Rows are points. A path goes straight from each point to the next, and from the last back to the first. The post is the endless flat space through its rows: a point in 2 columns, a line in 3, a plane in 4, and so on, so that a path can go around it. How many times does the path go around the post? Going back the other way cancels.

Post (2 x 3)
0:  39  -1  52
1:   2 -15 -48
Path (14 x 3)
0:  60   4 -39
1:  32  16  15
2: -35  -4 -45
3:  -9 -28  55
4:  28 -69 -26
5:  57  -6  26
6:  43  30 -25
7:  12  35  10
8:  41   8   6
9:  66 -43   0
10:  57 -28 117
11: -42   0  92
12: -12  14 -55
13:  70  14  17
Times around: 0

Post (10 x 11)
0:  -20   19  -21    2  -73   26    0  -48   15   43  -16
1:  -40   14   -8   55  -55  -94  -21   52  -50  -53 -121
2:   18   12  -44    1  -39   21   13  -14  -22   60   42
3:    4   -1   25  -18  -27   28   49    6   23   70   20
4:  -28   18  -62   15  -51   32   38   -1  -13  -23  -14
5:   -6   27   56  -12  -61   20  -39  -19   -5    1   23
6:    7    1   36   29   90  -18   66  -66   24   54    6
7:   -1   36  -42   17  -91    9  -18   23   42   10   22
8:   -2  -36  -29    4  -12   43  -62  -22   13  -27  -83
9:   10   43   15  -67  -49  -10    5  -16   21   38   20
Path (22 x 11)
0: -55   4   6  28  -5  37   7 -37   0  44   4
1: -21  16  42 -25  -6  35  10   5 -12  38 -27
2:  17  44 -42  15 -19  26  34  18 -36   4  -3
3:  11  12  10 -37 -29  27  22 -28 -31 -74 -85
4:  21   7 -27 -18  -8  16  23 -50  35  17 -33
5:  13  54 -30  40 -53  -4 -11  -7   9  24 -20
6:  10  17 -27  14  10 -27 -63  29   1  17 -60
7: -58  12   4  -5 -59  53 -17 -30   5 -33 -34
8: -20  22  37  52 -17 -47 -27   3 -19  41   4
9: -38 -14   1 -17 -15 -14 -26 -80  16  43  18
10: -15 -58 -38  -1 -61  11 -11   5 -22 -51 -53
11:  -9 -40  -5 -33 -51 -43 -24  -6 -13  61 -33
12: -47 -33 -59  18 -55  86 -27  15  24  39 -38
13:  -3  44  37 -13 -39   9 -50 -17  12   3 -10
14:   1  49 -11 -25 -56  -6  15  39   5  24 -35
15: -12   9 -32  27   6  29  33  38  17 -12  -7
16: -38 -16 -49  -4 -49  26 -54 -29 -48  -9 -55
17: -10 -48  16 -26  14 -29  20 -28  -5  28  -9
18:  -1 -22 -70  47 -33 -21  35  32  -3   0 -41
19:  54  14   7  33 -72 -24 -13  -1 -19  12 -18
20:  16  27  59  61 -22   0  -8  63   2 -14 -18
21: -27  35 -31 -16  -3  -4 -10  18  -2  20 -39
Times around: 1

Post (17 x 18)
0:   86   48   -6   58  -63  -32   10  -38   27   16  -35  -83   37   57   61   -5  108   41
1:  -34  -13   28  -58  -36   86   19  -37   30   -6   -5  -22   23  -48  -55   13   50   -5
2:    8  -23   25   48   52   46  -15   45  -42  -48  -36    1   -8   51  -13  -50 -110   10
3:  -38    9   18   11  -74   -9    5    3   58  -30  -20   20  -36  -24  -12   25   43  -13
4:   17   18  -13  -19   64   -3  -59  -17  -40  -40  -34   60   -1  120  -11  -59  -95   22
5:  -45  -24   65  -50  -57   17   13  -15   31   51   28   -1    3  -41   32   26  -11  -23
6:  -35   -4   88    8  -27   15   13  -58   16  -19   72   22   14  -15  -41  -11   54  -39
7:   86   15  -69   76  -62    2  -17   -4   -9   69   15  -56    5   51   -2   28   47   47
8:  -19  -20   34  -28  -15  -25  -83   14  -16   38    4   11   -5  -48    2    4   58   -8
9:   20  -11    3    4    0   33    1   -3  -99  -26  -39   58  -28   25  -29 -112  -36   14
10:  -17  -26   19   10   43   -2   23   -7  -12  -36  -26   -5  -21   21  -60 -103  -69   85
11:   40    7   38   67 -104  -10  -13  -16  -19   56  -71  -69   15   93  -31   27   43   44
12:  -26   32   43   20  -35   14  -48  -12   32   78  -18   64   65  -57    3   21   49   -7
13:   25   18  -54   83  -97  -15  -40  -66  -64   -9  -28  -79   51   58   33   24   17   78
14:    1  -47  -40    6   57  -30   33   36  -16  -25  -61   -4   27   34  -24  -70  -86  -45
15:   -6  -10   15    3   31   -2   21  -47  -17   65  -27   19  -47  -61    4   25   50  -21
16:  -41   15   28  -21   -9    6   22   40  -56   36   19   53   33  -15  -24   55   15    5
Path (22 x 18)
0:   76   12    5   46   63  -71  -65  -14   -1   13   -8   30   38   46   16  -25  -14    2
1:   56   11    5   -7   -7   12   54   -5  -33   34   31    9  -75   24  -31  -18   17  -14
2:  -21   -1  -13   33  -74   20   37   30  -38   22  -42   33   -7  -37  -30  -67   -8  -59
3:  -16  -13  -35   86  -37  -13  -18  -82  -35   20    2  -39   45   23  -35  -16   35   37
4:  -46  -28   96   -7  -42   -2  -86   48  -15   22  -58    1  -28    4  -58  -52   16    0
5:   13    2   57  -57   42   -2   -7  -30   27   29   76  -51    5   17  -71  -97   48  -38
6:   -3   41  -65   95   28   23    2  -19  -33   19  -37  -10   54   28  -30  -18   43    0
7:    7  -17  -12   -1    9  -19    4  -88  -91   63  -53   24    3   34   23  -19   59   35
8:   -8  -46  -26    8   19  -31  -30  -15   -3   48   42    2   84    6  -48   57    1   58
9:   28  -29    9  -15    8   10  -18   46   50   23    2   92  -10  -17  -21  -15  -33  -19
10:    3  -70   25   29  -73  -93 -105   -6  -45   29  -50   -2   29  -25   41   21   12  -14
11:   32    4  -56   39    4   61  -24   -6    3   54  -79  -38   20  -84   14   46   -9   31
12:  -16   48  -78   38  -18  -18  -33   -5  -15  -33  -12   43   11    3  -16  -17  -14   45
13:    5   39   79   84   38  -64  -52  -71  -44  -19   -6    5  -36   76   -7  -34   33   36
14:   34    7   51    7  -57  -34   34  -18  -37   70   26  -48  -43    1    6   38   53   12
15:   62    3   44   25   16   -5  -36   99  -14   75  -84   13  -13   27  -24    6  -10   39
16:   52   23   42   24   56   -5   26  -63  -41  -39  -34  -30   67   78   12  -60  -49    6
17:    6   -4   67    0    8   -7  -35  -62  -18   25  -10  -80   10   78   -4  -70  -42  -28
18:   13   75    7   28  -12   47   16  -19   -7  -57  -34  -15   30   67   -2   -8   14    8
19:  -41   49    9   44   11  -47   13    6   10   12   14   57   57   32    7  -27  -46  -22
20: -114  -44  -34  -16  -42  -45  -53  -22  -38   -2  -37  -26   22    0   14   77    9   45
21:   49  -29  -33   10   26   13  -63   21  -54  -17  -74   48    5   67   -7  -14   -6  -55
Times around: 2

Post (17 x 18)
0:   8 -60  14  -6 -13 -49  12 -18  18  37  51 -16 -51  19   9  14  40  33
1: -28   9  29  -9  15  27  21  27 -21 -57   4 -13  12 -13  18  60 -33 -15
2: -36 -26   7   7  69  -5   4  28   5 -19 -32  20  15 -19  -2  27   3  -4
3:  16   1 -13 -41 -17 -23   9  -7  -5  -2  -4 -17 -13   8 -19 -42  33 -25
4: -26 -50  31  21  12  -4  -7 -26  23 -10 -26   0  57 -11  -1  35 -41 -18
5:  46  -5  15 -31  28 -74  21 -29  15  -9  59  24 -24   6 -43 -12  22   5
6:  21  46   4  23   3 -15  36  15 -20  33 -26  -2   9 -22  18   0 -62  26
7: -26 -44  37 -28  16  37  13 -29   1  -7 -39  28  24 -48   2  37 -24 -12
8:   1 -40   2  13  10  16 -11  12  -4 -10  -5  12  17 -51 -32  16 -27 -35
9:  17   8  -8  16 -21  15  23  16 -25  10   0  23  40   7  17 -24 -47  71
10: -21 -15  34 -20  69  28 -11   8  11 -27 -13 -37   0 -24 -19  51 -51  23
11:  34  56  40  39 -31  26 -25  17 -19  30 -29  30  12   9  35  17 -27  53
12:  15 -24 -34 -27  -1 -58   4 -33  40 -29  38  -8 -67   8  16 -16  31  34
13:  29 -38   6 -34  51 -48 -22 -42 -24   1  50   6 -43  12  16   1 -11  -3
14:  -9 -63  13 -34  17 -50 -10  -8  -7 -38 -25  -5   0 -25 -15  66 -24  10
15:  33 -48  22 -27 -19 -57  16  -1  32   2  31  15 -84  25  -4 -53  13  13
16: -36  42 -13  -5 -67   5 -21  43  -5  46   3  30  29  -2  40  -6 -61  45
Path (30 x 18)
0: -21 -19  -7 -27  60 -20  20  39  29  17 -18  46   2  43 -26 -23  -4   2
1:  52 -18  -1  40  46 121  13 -16   4 -12   1 -13   0 -64  18 -21  12 -56
2: -11 -31  35 -68 -32  22  43   2   2 -57  -7  75   1   1  18 -33  17  37
3:   5  26  60  45 -46  22  68  16 -30 -10 -18  50  23 -16  55 -24 -49   3
4: -37 -31  72   7  53  56   5  36  -4 -21 -53 -53 -47  -6   9  79 -28  72
5: -28  14   6 -44  21  -9  -5   2   7   2 -13  78 -58 -27  15 -19   6  -2
6:   0  63 -48 -18   2 -19   4  25 -25 -37 -25  12  -9  17  -8  36  15  -6
7:  13 -50  -2   8 -57  65 -12 -53 -31  39 -45  27  39 -35  39  18  13 -27
8:  25   6  -6 -32  48 -23   7 -19 -62 -12  13   9  -5 -25  33  33  -7 -23
9:  -4  24 -63 -50  -1 -22  -6  28 -45 -50 -34  60  50 -55 -13 -64  23  -6
10:  54  13  21  45  91   5  45 -20 -24 -17  14 -20  12 -33   0  18 -33  16
11:  41  -6  64  12 -76 -48  19  12  33  53  50  49  16  27 -23 -22 -41  10
12:  69 -16  26  -3 -27  56  57 -20  28  -6   2  -6 -47   6 -37   8   7  33
13:  -6 -16  -1   8 -62 -42  55   6   5  22  38   5  41  13  26  45 -18   3
14: -16 -41 -30  19  22 -42 -18  -3  -7  15  18 -16  44  41  17  62 -49  -9
15:  54 -27  43  22  42 -34  31  41 -44  -3 -13  -8 -44  24  33  17 -13  24
16:  30  -5 -36   0  -7 -62  -2   0   8 -22  32  10  45 -21 -44 -44  -2  19
17: -26 -59 -33 -30 -22 -52 -34  21  26  13  47  38  29 -18 -16 -46   0 -65
18:  32 -18   4 -37  16 -14 -50 -17 -38   4  28  14 -19 -26  19 -18 -16 -32
19: -19 -32 -26   8 -42 -67  22 -18  30 -15  -8  64 -16 -21  47 -40   9  10
20: -26  56  12  37 -16 -37  32  79 -13  32  29  -9 -20   8 -12   6   4 -16
21:  16 -14  31 -33  12 -84  40  -9  29 -60 -30   3 -18  13 -63  43 -10  -7
22:   1   4   5 -27  19  29  38  23 -26 -28 -14   3  26  43  26   4 -13  43
23:  36 -38  35 -43 -10 -54  26 -23  14 -29 -16  39  26 -15 -16   4 -68  51
24:   6 -10 113 -43  12  35  61 -19 -20 -27 -13   6  23 -12 -10  46   9  68
25:  75 -30  56 -37  32 -12  -8 -24 -10   0  17   8  -9 -49 -92  -3 -11 -24
26:  16 -44  55 -45  10   9   9  10   0  13 -15 -40  10 -29 -29  -1 -43  29
27: -55 -97  61  31 -10  20  41  46  39  40   2   1  -3  -8   8  23 -32  85
28: -43 -89 -10 -26 -15 -63 -25  -9  46  40 -26  49 -22   5 -53 -65  51  29
29: -32 -29   9 -30  10 -52 -57 -43  44  20 -29 -12 -39 -18  -9  63 -31  -7
Times around: 3

Post (17 x 18)
0:  39 -31  53  41  22   1  34   8 -61 -24  34 -27  47 -27  17  10   2  14
1: -69  31 -63 -64  22 -36  15  57  96  82 -35 -46  13   8  34 -28  24 -24
2:  13  38 -27  -4  23   7   1  11  21  79   5 -17 -15  21 -15   2   5 -51
3:   0 -26  -6  -2  -7 -50 -53   4  10   2 -10 -36  13 -19 -52  -5 -45 -14
4:  57 -43  22   3 -28 -25  -4 -40  27 -19 -46  -5   4  -2 -37   4  10  -5
5:  37   7  27  69  19 -24 -30 -54 -42 -70  -7 -35  21 -33 -25   1  21  -7
6: -64 -12 -48   4  71  48 -18  24   8  44  14 -35 -12  25  -4 121  38   5
7: -61   8 -68 -54 101 -17  17  39  82  61 -29   7 -10  20 -10 -15 -34 -26
8: -37   7  15   0  10  36 -27  11 -93 -60 -19  26  15 -21  -3  41  39  12
9:   6  13  45 -13  -7 -40   7 -13 -59 -61  15 -13 -18 -36 -12  43  17   1
10: -48 -49 -51 -31  44 -41  29   6  19  47  -3 -34  17 -64 -13 -13  -1 -71
11: -83 -11 -12  10  -1  70  28  51  17  -3  57 -58 -39   3 -29  47  35   3
12: -83   9 -15  12  40 -42  35  80 114 108 -40  -9   7  20  -2  30 -11 -33
13:  34 -23  46  31 -12 -20 -19 -39 -33 -82 -20 -20  52  16  -7  45 -29 -48
14:   2  16  58  -7 -45 -22 -33 -69  37 -35  27  14  33 -23 -10  -6  -2  -6
15: -12  -4  18  29 -21 -32  15 -54 -72 -44   6  -2  42  18 -29  22  12  18
16:   8 -15  21  27 -13   1 -14 -52 -32 -11  12 -21 -40 -16  31 -26   0  -1
Path (23 x 18)
0:  -51  -24   27  -22    2   22  -21   -6   56  -40  -18   10    7   52   55   56    2   20
1:  -79   34  -64  -25  -20    8  -40   58   22  -34  -23    3  -31  -24  -33   10   55   -4
2:  -17   10  -53  -33    6  -46   40  -11   22    8  -54    7   31  -25  -39    4   -4   -1
3:  -12   66   37   -3  -64   18   -3  -22  -61   -5   30  -19 -111   17  -14   -3    2    1
4:    0  -23  -30  -32   49   10  -41  -38   43   44  -21   -2   15  -59   10   27   16   25
5:  -39   11  -16   27  -21   -6    0  -13   27   27   24  -26  -38  -49  -18  -18  -33   -3
6:  -26   -9   19   -1    1  -11   31  -20   26   34  -11  -49   -2  -17   17  -47  -14  -68
7:    2   35   64   -7   53   -4  -36   50  -36   45   23   16  -53    0   -1   14   13    7
8:  -25    2  -33  -28   36   15   45   57   47   22  -56   21  -11   53    2   -1   61  -47
9:   55  -55   16   39   30   10   19    1  -31  -54   14   40   26  -39  -40   83  -20  -37
10:  -71   41  -59   -8    2    2  -18  -19  -37  -31   11  -44   31   -9  -55   65   44   59
11:   -4  -14   19   29   78   14   -7   -6  -23  -27  -31   36   29   52  -61  112  -16   44
12: -115  -57    6   43    8  -60  -35  -40   -2   32   31  -52   46    4  -61   87  -16  -55
13:  -13  -17  -61  -28   97   -5  -29   -2   12   49  -18  -20   -4   32   62   -2    1  -77
14:   24   38  -50   18   45  -15   17   -8   25    4    4  -24  -24    9    8   67   40  -42
15:   41   45   66   15  -61  -18  -45  -61    0  -16  -48   56    0   10  -28  112    9   15
16:  -39  -56   44   14  -75   17   17  -39   38  -29   30  -59  -56  -41  -61   61   13    2
17:  -49  -27   37  -19   38  -23   22  -24   80  -34  -20    7   38    2  -25   22    7  -36
18:  -52   45   34    9   -8  -54   70   29   13   39  -22   27   46    7   29  -15   44  -33
19:   28   63  -29   11   25   29  -68   -3   55   -9  -33   -2   -1   79   -9   39    6   12
20:   60  -21   18   19   49  -40   14  -18   -1  -26  -20   22   29   39  -17   33 -102   14
21:  -15   12    7 -100   50  -79    8  -48   52  -22  -36   10   29  -15   -6   23  -34  -45
22:  -58  -28   12  -65   69  -35    6   13  -39  -36    5  -44  -10   -5    5   33  -13  -10
Times around: 4

Post (17 x 18)
0: -57 -20  36 -19 -38  18  29  20  21  77 -64   0   9 -25  22  -1 -32  22
1:  15 -12 -48   3 -22  27  -4 -11 -35  -7 -39 -59   9   3  -1   8  27 -29
2:  -9 -43  20 -40  21 -41  20 -18  36   7 -25 -54 -24   5   3  11 -62 -31
3: -10 -16  11  -6 -34 -44  15  29  18  31 -10 -11 -64  47  20 -90  41   2
4: -41  12 -31  19  22   0 -62  -1   0  15   6 -63 -20  13 -30 -49 -23  53
5:  16  -5 -38  -6  38 -15 -35 -13  -4   7  59   6  -1 -26 -30  -5  60 -13
6:  14 -16  13  87   5  37   9   3 -13   4   7 -18 -39  39 -26 -53  35 -10
7:  -2 -31  -2  20 -35 -24  90  60  11   1  20  39  18  18  40 -42 -23   2
8: -39  -2   0  51   9   9  53 -32 -15  46   6 -37  32 -18   7 -31   5  30
9: -39 -17  -7  -2 -79  52  13  -2  -1  41  -7 -63   2 -12  28  66 -22 -13
10:   2 -59 -13 -12 -36 -38   2 -28  -4 -47  29 -45  -8 -19   7  12  12  48
11:  13  19  47  16  18   8 -26  42 -74  37  23  -1 -31  19 -40  -9  83  32
12:  -2  34 -17   0  38  34  71 -12  27 -18  -4 -13  27 -38   3   3  39 -36
13: -43  37  11 -26  30 -63 -35  -6  31 -25   3  24 -15  60 -30 -37 -10 -42
14: -12  88  -7  26  -9  39 -15 -30  15  23  -7 -38 -45 -13  11 -79 -31 -18
15:   8  -2  32 -32  13  35 -16 -30 -28  50 -16 -11  -9  55 -33  35  37  19
16:  16   5  38   1  -3  21  20  -1   4  67 -62 -30  -6  29  31  76 -15  -1
Path (24 x 18)
0: -83   4 -47  35  20  20  54  22 -24  13 -50 -85 -12 -17  27 -73 -49 -27
1:  13 -17  -1  -7 -14  19 -26 -37 -14  14 -25 -84 -42  -9  60   3  32  -3
2:  18  32 -65  10 -33  -5   3  12  28 -29  89  -9  -3  60  11 -85  24  -8
3: -42 -33  -5  49 -20   8   4  32 -48 -25   4 -76  -9  48 -50  21  41  -3
4:  -4   5 -46 -45  14  -1 -25 -35  -9 -29 -20 -54 -56  77   7 -18 -13  93
5:  -5 -63  53  28  27 -35   8  10  24 -28 -41  12 -17  29  22  28 -21  12
6:  18  49  11  -1  62 -33 -47  64 -52  29  53  -1  10 -21 -30 -38  59 -50
7:  24 -39  49  -4  54  12  80  38  18  16  -4 -10  -3 -15  14   5 -25 -95
8: -46  64  30 -21 -32 -24  31  11  51  32 -31 -30 -44 -20  73  -1 -29  61
9:   6  20 -20 -47  16  10  -9 -43  70  17  29 -22 -19  15  -2  53 -58  -1
10: -26  36  29   2  22 -33  21 -31  54  18 -80 -11  43  65  -3  -1 -77  28
11: -64  52  46 -14 -19  69  49  42 -18 102  20  36 -36 -62 -46 -40  98 -54
12: -73 -48  15  23 -36 -11  51  20  22 -29 -52  17 -11  53  34 -36  10 -45
13:   9  -5  25  -3  38  38 -34 -35 -23 114  42 -50  -5  10 -12 -37  44   7
14: -30  49  -3 -12  13  29   5  62  25   7  64   0   8 -43 -52 -28  69 -58
15:  11 121  -3  -4  22  22 -30   0  -8  14 -25 -24 -54  62  -5  47 -50  23
16: -22 -23  38 -35  29 -37 -17  -3  49  24  90  15 -41  55  -7  66   1  12
17:   9 -16  39   1 -26  57  26 -37 -20  48 -31 -83 -25  14  42   0  13  70
18:  48  13  35  -5  22  63  20  29 -49  29 -43 -54 -22   0 -51 -28  26   3
19:  61  31 -19 -50 -16 -62 -46 -49  38  41   9 -30 -71  -6  24  43  23  48
20: -60 -49  34  34 -45  34  45  29   5 -33  15 -46 -35  32 -13  -7 -64 -20
21: -12 -55  27  16  -2  -1 -83  -3 -25  20 -16 -64 -35  52  -7  42  36  80
22:  52 -27  21 -40   8   2  -7 -54 -51  58 -18 -34  16 -27 -34  15  27 -41
23: -34 -74 -20   5   2  26 -14 -46  35 -20 -63  11  -5  69 -76 -41   8  37
Times around: 4

Post (17 x 18)
0: -32  -4 -27  32 -35  35  -9 -20 -28  42  14  50 -24  33 -24 -20  -6 -17
1:  33 -13  37 -36  32 -26 -61  -1 -18 -42 -30 -34  -1   2 -14  19 -41 -11
2:   3 -11  29 -55 -22 -28 -28 -24   8 -11  11 -43  16 -27  30   7 -18   0
3:  23 -28  21 -37  15 -10  18  -3   3 -42 -41   1   3 -20  -2 -36  23  -3
4: -15  25 -11  20 -39  -8 -32   5 -64  19 -38   1  37   7 -57 -19  56   5
5:  15 -66   8 -41  38  -6 -29  14 -15 -17 -14 -60  22  10   3   3 -12  -3
6: -85  20 -55  47   6 -14   7 -33 -35  16  11  56   6   0   8  53  13  -2
7:  31 -25  40  -6  18  11 -30 -22 -17  -9 -30 -40  19 -65  -4 -23 -31   2
8:  19 -36  32 -15  19   7 -58 -25  23 -54  16 -37  57 -22 -20   4  -4 -26
9: -54  35  24  13 -10  22  22  12 -25  39  23  45  45   7 -11   8  -4  11
10: -51  17  -1  45  14   5  13  -9   2  57  18  20 -17 -13 -36  30  22 -23
11:  -7  25 -35  52  11  22  44 -21  -5  25  36  25  11  18  -1  24 -15  10
12: -78  45 -26  22 -17  -2  22  16 -20 -23  22  17 -14  -9 -17  -1 -32  -4
13: -39  11 -55  -4  -5  38 -56   1  -6  12 -29  -1  -5  15 -55  -1  53  53
14: -14 -37  34   0 -22 -26   5 -18   2 -23 -59 -31  23  -7 -34  26 -38  17
15: -66  23   3  71  -8 -15  18  21  -3  26  39  49 -27  15   7  -6   5  12
16: -28  11 -33  43 -35  -2   4  47   6  28  32  76   9 -24  17  50   8 -21
Path (22 x 18)
0:   32   19  -22   70   37   23  -18   12   -1   16    6   19  -17   24  -90  -10    6   -4
1:  -37   20  -39   -3   -6   10  -28  -14   21    5    3  -26  -49   83  -38  -13  -11   16
2:   22    5   46   53  -11   41   92   42  -10  -17   41    5   45   27   11  -28  -47   -2
3:  -25   -5  -16  -45   23   30   11    1  -19   13   78   51  -22    2   42  -17   23  -13
4:   22  -17  -25   35   11   -3  -46  -21    1   61   47  -70  -44    2   22   27   18  -18
5:   -6   49   17   32  -35   -5   37   48    4   -4  -24   10   39  -10  -15  -29   21   45
6:    5  -14  -34   36   13    7  -83  -56   10   36   44   18   33  -17    2   24   29  -24
7:  -50    2   33   -4  -38  -22   -8    7   -8  -23   -6   24    7  -28  -46   22    8   -6
8:  -17  -15   20   38   -4   19   19  -31  -24  -11   26  -13   68  -75   -7   31   28  -40
9:  -26   43   57  -31   12   -7  -20    9    0  -22  -16  -44   20  -13    2  -31   19  -14
10:  -19   -1   16   44  -38  -13   37    4  -22   -3   -7    9  -64   -7    5 -121  -51  -16
11:  -41   22    9   25   30    9    2   41   -5  -43  -53   43    6   -6  -35   44  -19   -5
12:   10  -11  -10    1   12   50  -42   26  -10  -27   26   28    8   31  -46   17   -2  -37
13:   50  -54   -4  -10   32   -9   12  -28  -37  -12   18   26  -33   28    1  -28  -24  -25
14:  -51  -30  -68   19   32    9    8   -3   15    1  -52   29  -75  -43  -54  -10  -23  -18
15:  -16   17  -23   -7  -74   -8   23   -2   25   60   14   10  -18  -19   54   -7   12  -26
16:  -44   -9    2   46  -27  -18   22   41  -25    8  -26   19   13   73  -58   32   19   14
17:  -77   22   90    8  -91  -45   76   49   45    7   17   51   27    8  -11   22   12   10
18:   25   13   34   52   60    6  -41  -23  -52   -7    2   17   18    5   23   21  -12  -43
19:  -29   68  -29    6  -34  -36   -3   22   29   16   -2  -14   28  -38  -43   43  -15   15
20:   -7  -30   -7    9   38  -28  -36   31  -38  -19  -36   40  -16  -20  -18   59  -50  -44
21:   16   44   -6   13  -17   58  -64    6  -34   34   93   10   33   36  -49  -48   66   20
Times around: 0
